Each point is reached from the start by the listed moves, each made 0, 1 or 2 times, or once backwards (-1), plus a little noise. Say if it took an odd or an even number of moves. Then give how often each move was made.

Moves:
(1): [27 -2]
(2): [ 0 28]
Start: [ 7 -1]
Points:
[62 24] -> odd (2, 1)
[62 51] -> even (2, 2)
[ 8 54] -> even (0, 2)

Moves:
(1): [ 44  13  -3   0   0 -11   2   8  10]
(2): [-23  10  11  39  14  -8 -17 -13  -1]
(3): [ -1 -12  31 -36  -3   9 -24 -33 -20]
(4): [ 13 -34  -1   3   7  -4  -6 -17   6]
(5): [-13  19 -12  -7  23  -6 -16   9   6]
(6): [  2   6 -15  10  16  24   4   9 -13]
Start: [-12  -4  20  -7  17  36 -22 -11  13]
Points:
[-57 -49  56 -71  55  79 -90 -85 -40] -> even (-1, 0, 2, 1, 1, 1)
[-60  49  -9  45  62 -15 -50  17  57] -> odd (0, 1, -1, 0, 2, -1)
[-47  15  -9  48  70 -21 -56   0  62] -> even (0, 1, -1, 1, 2, -1)
[ 77  62 -51 -38  82  58 -24  54  19] -> odd (2, -1, 0, 0, 2, 2)
[ 56  14  19 -58   3  99   3   4 -35] -> odd (1, -1, 1, -1, -1, 2)

Moves:
(1): [ 23  -1  10   3  -1   6   5   9 -11   3  18 -11   6]
(2): [  7   6   7 -16  11  -2  22  12   1   5   0   2   7]
(3): [ -1   5  18 -16  -5   0  -5   3   4  -1  -1   3 -10]
(4): [ -2  12   4  16   0  -7   4  -4   1   5   1 -18  -3]
(5): [  2 -17  -2  -3  13  -2   1  19   5 -12   7  13  -4]
(6): [-9 -3  8 -6 -2  8  5 11 -5 -9 -1 -8  7]
(7): [ -4 -13  -1  -3  -2   4   8   4   6   8   6  -6   3]
(8): [-11  13 -11   0  -9   6 -19   5 -12  22  -2  -8  -8]
(9): [ 12   6 -10  -7 -11  -6 -10   0  13 -10  -3  -1   1]
(10): [ 2 -5  7 15  2  6 -5  8  4 11 -3 -2  4]
(11): [ -6  44  11 -13   0   1   4  -9   3   3  29   5  11]
(12): [-6 16  0  5 -9  8 14  1 -1 -1  3  7 -4]
Start: [ -8 -13  -4  -7   5   0 -15 -12 -14   1  10   4   1]
Points:
[  9 -37  38 -40  -3  21  29  39   4 -52  40  -1  16] -> odd (1, 0, 1, 0, 1, 2, 1, -1, 1, 0, 0, 1)
[ -26  -65  -40   -2  -21   12 -121   52    5  -13  -47   30  -38] -> odd (-1, -1, 1, -1, 2, 1, -1, 2, 2, 2, -1, 0)
[-19  22 -54  -6 -29  21 -35 -27  -1  33  51  19   3] -> even (0, -1, -1, -1, 0, -1, 2, 1, 1, 0, 1, 1)
[-68  91  70 -98  19  23 107   3  -2 -22  68  36  37] -> even (-1, 2, 1, 0, 0, 2, 1, -1, -1, -1, 2, 2)
[ 12  68  86 -53  10  24  62  18 -24 -12  43  -8  47] -> even (1, 2, 1, 0, -1, 2, -1, -1, 0, 1, 1, 1)

Moves:
(1): [ 9 -2 -2 11  5 -1  3  1 -3 -4  0  1  9  3  0 -5  0 -2 -3  7 -2]
(2): [ -6  10  -4  -7  -2  -9  -3   6  -3 -12  11  -4   1   0   5  -5  -2   5
   2   8  13]
(3): [ 0 -1  7 12 -5  3 10 -1 -4 11  8  0 -6 -4  4  1 10  5  1 -7  5]
(4): [-21   5  -9   4  -3  17  11  -4   2   2   8   6  -3   5  -1 -12   4   8
   2  -3   0]
(5): [  1  -1   1   3   8  12  -6   6   4   2  14   7   4   2 -10  -1   8  -5
   5 -14   4]
(6): [  8  -9  -9 -13  -1  12   0   2  -4 -12   3  -2   5   0   9   0  -1  -7
   7  -5  -2]
(7): [-1 -8 -2 -2 -2 -5 11  1  2  2 -1 -3  5  4 -2  7  5 -4  6 -3 -1]
(8): [ -5  -3  -3   7  -4   0   0   8   5  -1  -1  -1  -7   5  -1   5 -11   2
   1  -5  -6]
(9): [  6  12 -12   3  -2   6   0   2  12  -8   1  -8  -4   2  -1  -7   0 -10
   4   7   3]
(10): [ -1   0  -2   9   1 -13  -1   4   2  11  -5   1   0  -4   8  -2   5   8
   7   9  -3]
(11): [ -4 -13  -7   0  -9  -4   2 -11  -4  -3  19   4  -1  -2  -7  -5   2  -9
   7  -5   4]
(12): [ 2  4  2 10 -4  5  4  3 -4 -1 -5 12 10 -4  2 -2  4 -5  1  4 -1]
(13): [-4 10  0  5  2 11  2 -9  5  2 11 -2  4 -7 -8  3  0  9  0  4 -1]
(14): [-1  0  6  4 -2  9 -5  4 -1  8  0  3 -3  8 -5  3 -2  0  0  5 -1]
(15): [-1 -4  4  1  2 -3 -3 -6  9 -8 -7 -2  5  6  9  5  1  0  7 -5  7]
(16): [ -2   4  -1   8  10   0  10 -11  -4  -7  -5  -6  -3  -5   0   0   2  -1
  14   7  -2]
(17): [ -3   1  -3   1  -3  -4  -3  -4  -2 -12   4   1  -3   5   0   3  13  -4
   0   1  -4]
(18): [ 1  4  0 -5  0  1  4 -1  2 -3  5  7 -7  2 -1 -3 -1 11 -1  2  1]
(19): [  4 -11  10   6 -10  -8  -8  11  -1  -5   1  -5   8  -5  -9 -16  12  -3
   1   1   0]
(20): [ -3   7   7  -1   6   4  -2  11   6  -9  13   7  -3 -10   3  -6   3  -6
 -15  11   4]
Start: [  2   9   4   1   9 -13  -3   1   8   2   1   0  -5 -15   7  -2  -2 -11
  -5   4  -2]
Points:
[ 40 -42  20  47  24  14  35   7 -10   8  99  20  14 -66 -18 -22  86 -51
  39  14  -1] -> odd (1, -1, 2, -1, 2, 2, 2, -1, 0, 2, 2, 0, 1, 1, -1, 2, 0, 1, 1, 2)
[-60  41 -30 -56   6  72  13  18  24 -47 121  13 -23  -9  24 -10  21  -6
 -22 -21  42] -> even (-1, 2, 1, 2, 1, 2, 1, 0, 0, -1, 0, -1, 1, 0, 0, -1, 1, 0, -1, 2)
[ 30 -47 -31   0  41 -44  27 -49  -7   6 -21 -25  36 -15   8  43 -13 -28
  39  -6 -36] -> even (2, -1, -1, -1, 0, 1, 2, 0, -1, 1, 1, -1, 1, -1, 0, 1, 0, -1, -1, -1)

Moves:
(1): [  5  -6  -5   3   8   4   2   4  -2   4   2  -4  13  -1 -12   5   0   8
   3  -7   9 -10   6  -8]
(2): [-10  -2   1  -6  15  -3   4  16   2  18  -3   2   1  12  -8 -17  -6  -7
   3   3   4   4   1  -6]
(3): [  3  -2   9  -1   1   8  -8   3  -8   8  -1   7  -8   5  -9   8   2  -1
 -12  -8  -3  16   2  -7]
(4): [ -2 -11 -12   7   3  -1 -18   0  -8  11   8   7   3 -13   7 -10  -1  -1
 -17   0  -7  -5  -4  -6]
(5): [ -2 -10   0  -3   5 -12   0 -13   1  -5  -3 -13  -7  13   7  -2  -7   4
 -18  -4   7 -15 -19   2]
(6): [ -2   6  -1   8   5   7 -12  -8  -4   5   3  10 -26   8  -8  12 -13  -6
  -2   0  16  -9 -15  -4]
(7): [  2  -4  -9  16   2   3  14   8   4 -10   7   2  -2   7   1   0   9  -7
 -10 -10  13  18  -6  -8]
(8): [ -1  -4  10   1  -1  14  -6   1   7   7   2  -7  -3 -25  -2   8  -6 -10
   3  -6   4  -9  -2 -13]
(9): [ 8 -8  9  7 10  1 -7 -6  8  3  6  2 -9  6 15  1 -6  7 -9 -4  9  0 -4  6]
(10): [ -2  -2  -4   7 -12  17  18  -8 -16   9  24  -6 -13  -8  -2   8   2  -1
   1  -9  -5   6  -7   0]
(11): [ -2  -1  11  -6  -3   5   3  -1   2  -6  10   4   2  -5  -1   1  -3  -4
  -7  -5   0 -12  -2   3]
(12): [ -1  -9   0  -3 -11 -11  -3 -15  -5   0  -5   3  -7  -5 -16   7   5  -4
  -3  19  10  -6  13  -9]
(13): [ -8   7  -1   3  -8  -4   1  -1  -1  -2  -8  -3   9   6  12   6 -11   0
   7  -2   6   3   8  10]
(14): [ -3  -8   5  -2  -6  17  -6  10  -9   7 -11  -2   5   5   0   5  22   0
   5  -1   5  12  -5  16]
(15): [  3  -3   6 -12   3  -5   7  10  -2  -3   8  -2   0  -1  13  10  -4   3
 -11  11   5   8   0  11]
(16): [  4  -3   6  11  -7 -17   0   1   8   2   9  -9   1   3  -6  11   2  -8
  -7  -5  -3   8  -6   8]
(17): [-7 -5 -7 -9 16 -4  9  3 20 21  0 13 -2 -5 -1  8  4 -6  2 -4 -3 11  0  6]
(18): [ -2  14  11   1  -4 -16   5  10   5  -1  -9   4 -22  -2  12  12  -4  22
  -7 -10  11 -15   9   5]
(19): [ -3  10   8   9  -5  -6  12   4 -14  -4   3   5   1  -7   0   7   5   4
   5  -5  -4   2 -15  -1]
(20): [ -7   8  -3  -9  13  10  -7  -5  10 -13  10  -9   8   4   7   2   8   1
   1   5   5 -12   8 -11]
(21): [  6  12  -1 -12   1  -3  -1   0  -3   7  -2  -1   6 -11  -5  -4   6  10
   2  -1  16   7   7   7]
(22): [ -9  -8  11   0  -9   2  -5  17  10   8   6   6   4   5 -13  -2 -14  11
   0  -1   4   9 -15   1]
(23): [ -2  -9  -4   1  10  -4 -11  -2   0  -8  -1   0  -7  -6  -2  -4   0   0
   4  -5  -3  -2   2   4]
(24): [-16   2   1  13  10  22   2  -9   0   8  -2  -8  -8  -9  -2  -3 -11   4
 -15   4   1   1  -3   4]
Start: [ 12  10   5   7   7   5  -1  -3   4  -2   6  16   8 -13 -11   4   3  -2
   1 -13  -9 -12 -10   2]
Points:
[ 16   4  38 -43 113  41 -32  71  21  77 -28  50 -19 -56 -14  40  -2   4
   4 -24  80 -13  44  -6] -> even (2, 2, 1, 0, -1, 1, 0, 2, 1, -1, 0, 0, 0, 1, 2, -1, 1, 1, 0, 0, 1, -1, 1, 0)
[ -15  -25    8   90  -37   46   26  -30  -26   17   70   84  -67  -54
  -20   23  -42   24 -121  -18    9    2  -15  -32] -> odd (0, -1, 1, 2, -1, 0, 2, -1, 1, 1, 2, 2, 0, -1, 0, -1, 0, 1, 0, -1, -1, 1, -1, 2)
[ 37 -72  -2 -10  47 -69 -15  -7  84  20 -65 -27  12  14 -43  60  87 -16
   7 -49  16 -41  10  12] -> even (2, 0, 0, -1, 2, -1, 0, 1, 0, -1, -1, 1, -1, 2, -1, 2, 2, 1, -1, 0, -1, -1, 1, -1)
[ -9  16  17  35 -48 -30 -39   7 -31  22  -7  44  -2 -77  -1 -20 -51  37
 -41 -13 -12  18  39  14] -> odd (-1, 0, 1, 2, -1, -1, 0, 0, 0, 0, 0, 1, 2, -1, 0, 0, -1, 1, 0, -1, 1, 1, 1, 1)

Moves:
(1): [  0  -2   2  -8   5  -2   4  -3   1  15   7  -6  -6 -12  -4  -2  -5   0
   3  -6   3  -6  -4   0  -7]
(2): [ -3 -12  -7   9   5  13  -4  12   0   3  -2  -6   4  -4  -4 -11 -10  11
   8  -8   7  13   6 -10   2]
(3): [  3   8   8   9   8 -12   8  -4   2   8  -4  -8   4   5   4   3  -3   2
 -10  -1 -13   8  -8   3  11]
(4): [ -6   4  15   2   1   2  -5  -8  -3  -3  -2  17  -7  -7   0   6   0 -11
  -1   9 -11  21  -3  12  -3]
(5): [-11   0  10   2  -8  -3   5   3   2   2  14   7  -5   0  -2  -4  -3   5
   1   2  10  -5 -12   2  11]
(6): [ -1  -2   8   3  -3  -2   6  -8   9   1  -8 -11  -4   8   7  -7  -5   0
   0   8 -11  -1  10   0   2]
(7): [  4  -6  -6   2  14 -12   8  -7  13   0   2  -5  -7  -1  -7  12  -7   7
  -5  -9 -11  -2   1  -4  11]
(8): [ -8   5  -5  -3   4   1   0   0  -9   6  -2   7  -7   1 -19  -2   3   3
  -5   1   1 -11   6  -1   7]
(9): [  6   4  -1   2  -4  -1   2   2   0   1   6  -2   8  -2  11   4  -2  -1
   0  15 -14  -1  -2   5  -1]
(10): [ -4  -8   9  -4   1  -4 -11  -4  -9  13   4   0  -3  10 -11  -2  15 -12
  11   2   2   7   0   4  -1]
(11): [ -1   2   1  -1  -3  -4 -10  -1   7   2   9   3  -7   2  -6  -2  -5   3
  -5  -9   1  -4  -8   3   1]
(12): [  7  10  -1  -3  11   1   2 -11  -5   9  -1  -5  -4   5   2  11   5   3
  -3   5   3   4   9   3   3]
(13): [  4   9   6 -11  -2   9  10   4  -2   4  -7   5  -8  10 -12  12   8   4
   2  12   7   2   2   6  -9]
(14): [ -4   3  -1 -12   3  -4   7   9  -4   2   5   5  -3  13  -1  -4   4  -3
 -15  12  -9   6   6  -1  -1]
(15): [-7 -3  5 -9  2  3 -3 -3 -2  5  0  3  9  6 -2  4 -4  2 -4  2  5  0  6 -2
  1]
(16): [  1   4  -2   1  -5  -8   2  -6  -1 -16   0   2   9   7   4  -5 -12   3
   9   3  -2   9   6   7  -5]
(17): [  2 -10 -15  -1  -4  -6  10  -1   7   7   2  -4   1  -5  -7   3   4   0
 -11  -3   7   3   7   1  -5]
(18): [-8  1  3 -3 -4  3  1  8 -4  4 -3 -3 -3 -8 -4 13 -1 -6 12  2  9  1  2  0
  3]
(19): [  5   7  -2  -1  -7   0   4   1   5  -1   2   0   5 -13   4  -4  10   7
   5   0  -4  -2   6  -6   2]
(20): [ 8  2  3  6  7  5 -1 -4 -3 -4 -1 -5  0 -9 -8  1 -8 -4 -3  1  3  4  7 -9
 -2]
(21): [-2  4 -1  2  5  4 -1  5  7 -4  0 -3  5 -3 -2 -6  3 -3  9  6  8 -1  3  2
  2]
(22): [-1  1  5  8  4 -5 -1  5  6  3  1  3 -2 -5  7  3 -4  6  2 -1  5 -5  1 -2
  0]
(23): [ 15   5   4   0 -10   2  14  -6  -4   7  -4   6   4   7  11  -2  -7  -2
   6   4   1   0   6   4  15]
(24): [  2   8 -10   3   5  -9  -7 -12   7  15  -9   5  -5  10   6   1  -5  -5
   1   4 -11   3 -10 -11  -4]
Start: [  4   5  -5  -7   0  -3  -2   3  -3  -1  -5   4  17 -10   5 -14   1 -11
 -16   7  -3  14 -13 -21   1]
Points:
[  5  54  36 -21 -36  10  11  -8 -36   4  39  32  20  46 -39 -64  25  19
   7  71  22  33  52  14  39] -> even (-1, 1, 0, 0, 2, 1, -1, 2, 1, 2, 2, 2, 1, 1, 0, 2, 0, -1, 2, 1, 1, 0, 1, -1)
[-11  31 -20 -63 -24 -50  -4 -17   1 -27  21  48  26  16  -9   9  11 -36
  -3  44 -61  39  37   9  36] -> even (-1, -1, -1, 1, -1, 0, 2, 1, 1, 1, 2, 0, -1, 2, 1, 2, 0, 2, 2, -1, 1, -1, 1, 0)
[-17  29  43 -33 -20  50  50  19 -94 -13   5  55  32   7  12   7 -62 -17
  -5  70  41 121  37  13  35] -> even (0, 2, 0, 2, 2, -1, -1, 0, 0, -1, -1, 2, 0, 2, 1, 2, 0, 2, -1, 1, -1, -1, 2, -1)
[  3  -5 -18   4  17 -54 -23 -43 -29  -4   1  59  20  -3 -18 -18  -9 -78
 -34  75 -61  61  31  -3 -50] -> even (0, -1, -1, 2, -1, 0, 0, 2, 2, 2, -1, -1, -1, 1, 0, 2, 2, -1, -1, 2, 0, 2, 0, 1)
[-12 -23  20 -21 -22  18 -28  41  -6  34 -10  38 -29  -3 -43 -23  -1 -11
  70 -13  47  53  -4   0 -31] -> odd (1, 2, -1, 1, -1, 0, 0, 0, -1, 2, 2, -1, 2, 0, -1, 1, 0, 1, 0, -1, 0, 2, 1, 0)

Moves:
(1): [  0  -7  -7   1  -9  -4  16  -9 -10  -6  -5  -7  -6  -7   4  -5 -13   1
  -2  -3  -2  -7  -4  -6  -5]
(2): [  8   4  -8   3   3  -1  -7  -1  -5 -11  -3   2  -6 -11  -6   0   8  -9
  -5   3 -11  -1  -4  -2   9]
(3): [ -3   0   2  -4   4  -5   4 -14  -9  -4   1   2  -9 -16  -3   4 -10   4
   0   5  -1   2   5   0  -8]
(4): [-10  -1  10  -6  -6  10  12  -4   8  -3 -10   6  10   1 -11 -10   8  -4
   5   1  -5   4   9  -6  16]
(5): [  2  -6   5   1  11   4 -13   2   0  -2   0   4   6  -3  -4  -2  -1  11
  -2  -1  -9   2   9   0  -4]
(6): [  1  -2   2   2  -7   7  -5  -2   4 -16  13   0  -2  -5  12   1   5   6
  -2  -6   3  -1   3  -6   2]
(7): [  1   2  10   3  -7   2  -2   3   0  -2 -10  -3  12  -2  -4   2  -7 -11
  -2  -8   2   3   7   0   3]
(8): [-19  -4  15   4  -2  -2   6 -12  -7   1  -6   1  -6   7 -12   1  15   2
  -7  -1   7  -5  -4  10 -12]
(9): [ 12  14  -9   2  -1   0   8   3   5   6  -6   5   1  -9  10  -9  -1   6
   2 -10   5  -4   1   7   2]
(10): [  0  -5  -1 -15   8   0  11   9  -4  -5  -8 -15  14  -2   6   2  12  11
  11  18  -8  -3   1   2 -12]
(11): [ -3   4 -11   7  -7   5  -5  -6   9  -2   2  -7  -4  -4 -15   9 -13   4
  -1  -1  -7  -1  -6   3   2]
(12): [  2  -6  -5  -5   3  -8   4  -6   9   4  -1 -13   6  -2  -2  -8  -1  -1
  -4  -4  -8  -8   5  16   2]
(13): [ -3  -1 -14   4 -14  -3  -4   1  -2  -8   8 -11  -7   6  -8   3   7  -4
   0  11  18 -23   1  -6   4]
(14): [  3   0 -11  20   0  14  -1  13  -4  -1 -17  -7 -12 -19 -16  10  19 -12
   1   0   9  -4   9   3  -8]
(15): [ -7   5   1  -5  -4  11   6  -3   0   9  -2  -1   0 -10  -5   7   2   4
   1  -8  -5  -7   2   3  -1]
(16): [  8   4   5  13  -4   4   2   8  17  -5   5  11   4   2  11  18  -3 -12
 -13   9  -6 -16   5   0  -6]
(17): [ -6   7  23  -6   2  -4 -10  -1  18  -3  -2   6 -23   5  23  -6 -14   1
  12 -17 -12  -7   8  -1  -1]
(18): [ -5   2   0   5  -4 -13  -4  13   4  -1   6   3  -2  -3  -3   3   1  -2
   4   7  -5  -7  -1   5   4]
(19): [ -3   8   9  15  11   7   6  16  -9   6  -6  -3  -6  -8   1  -9   7 -18
  -5  20  -9  -5   9  -7  11]
(20): [ 0  4  3  1  1 -1  2 -4  3 11 -9 -1 -2  3 -1  8  4  0 -4  1 -5  7  2 -4
 -1]
(21): [  1  14  10   1   9   4  -2  25  -5 -10  12  -3 -13   8  -4   9  10  17
   4  -8   6  -5 -10   3  -5]
(22): [ 5 -3 -2 -4 -1 -2 -2 -2  2  1  2 -1 -9  1  5 -3  3  2 -4 11 -5  1  0  7
  1]
(23): [ 12   0  12  14  -9  13  -4 -12   7   2   7  12   6   2  -1   7   1   5
  23   5  -3  -7  -6   3  19]
(24): [ 2  2  9 -3 -5 -1 -4  3 -1  4  5 -5  7  3 -3 -6 -3 -6 13 -1 -5  6  9 -1
  0]
Start: [  4  13   7   2   6   5   2   0   3  -1  -8  -9  -1  -6   6  10 -11  -4
  -6  -9  -1  -9  -2   3   0]
Points:
[ -10  -16  -17    0  -37   10   68  -32  -27   -8  -52  -29   -5 -107
  -17  -56    4  -50  -16  -21   23   30   69   19    7] -> even (1, -1, 2, 2, -1, 2, 1, 0, 1, -1, -1, 1, -1, 2, 0, -1, -1, 1, 0, -1, -1, 2, -1, 1)
[-20 -24 -23  41 -54  33  -2 -89 -26 -24 -25  -1 -12 -26 -85  10 -23 -25
 -23  22  -4   9 -38  -2  57] -> even (1, 1, 0, 1, 0, 0, 1, 1, -1, -1, 2, -1, 0, 0, 0, -1, -1, 0, 0, -1, -1, 2, 1, -1)
[ 39 -49 -46 -47  42 -27  47 -46 -74 -10 -59 -80  -4 -45   5  17  25  33
 -14  37 -24  42 -17  19 -71] -> odd (2, 1, 1, -1, 0, 0, 0, 0, -1, 2, -1, 1, -1, 1, -1, -1, -1, -1, -1, 2, 0, 2, 0, 0)
[   9   68   12  -21   -1  -20   -8  -33   39  -45    2   13 -121  -50
   89  -22  -41  -28  -46  -11  -44  -24   30  -40   58] -> even (0, 2, 2, 1, -1, 2, 0, -1, 1, -1, 0, 0, 1, -1, 0, 0, 2, 0, 1, 2, 0, 2, -1, -1)
[  25  -15   20   16  -33   -5    1   -6   24  -50   -7  -49  104  -42
 -101   18   -3  -26   63   96  -53  -83   53   36   54] -> odd (0, 1, 2, 2, 2, -1, 2, 0, 0, 2, 1, 2, 2, 0, -1, 1, -1, 2, 0, -1, 0, 0, 2, 2)
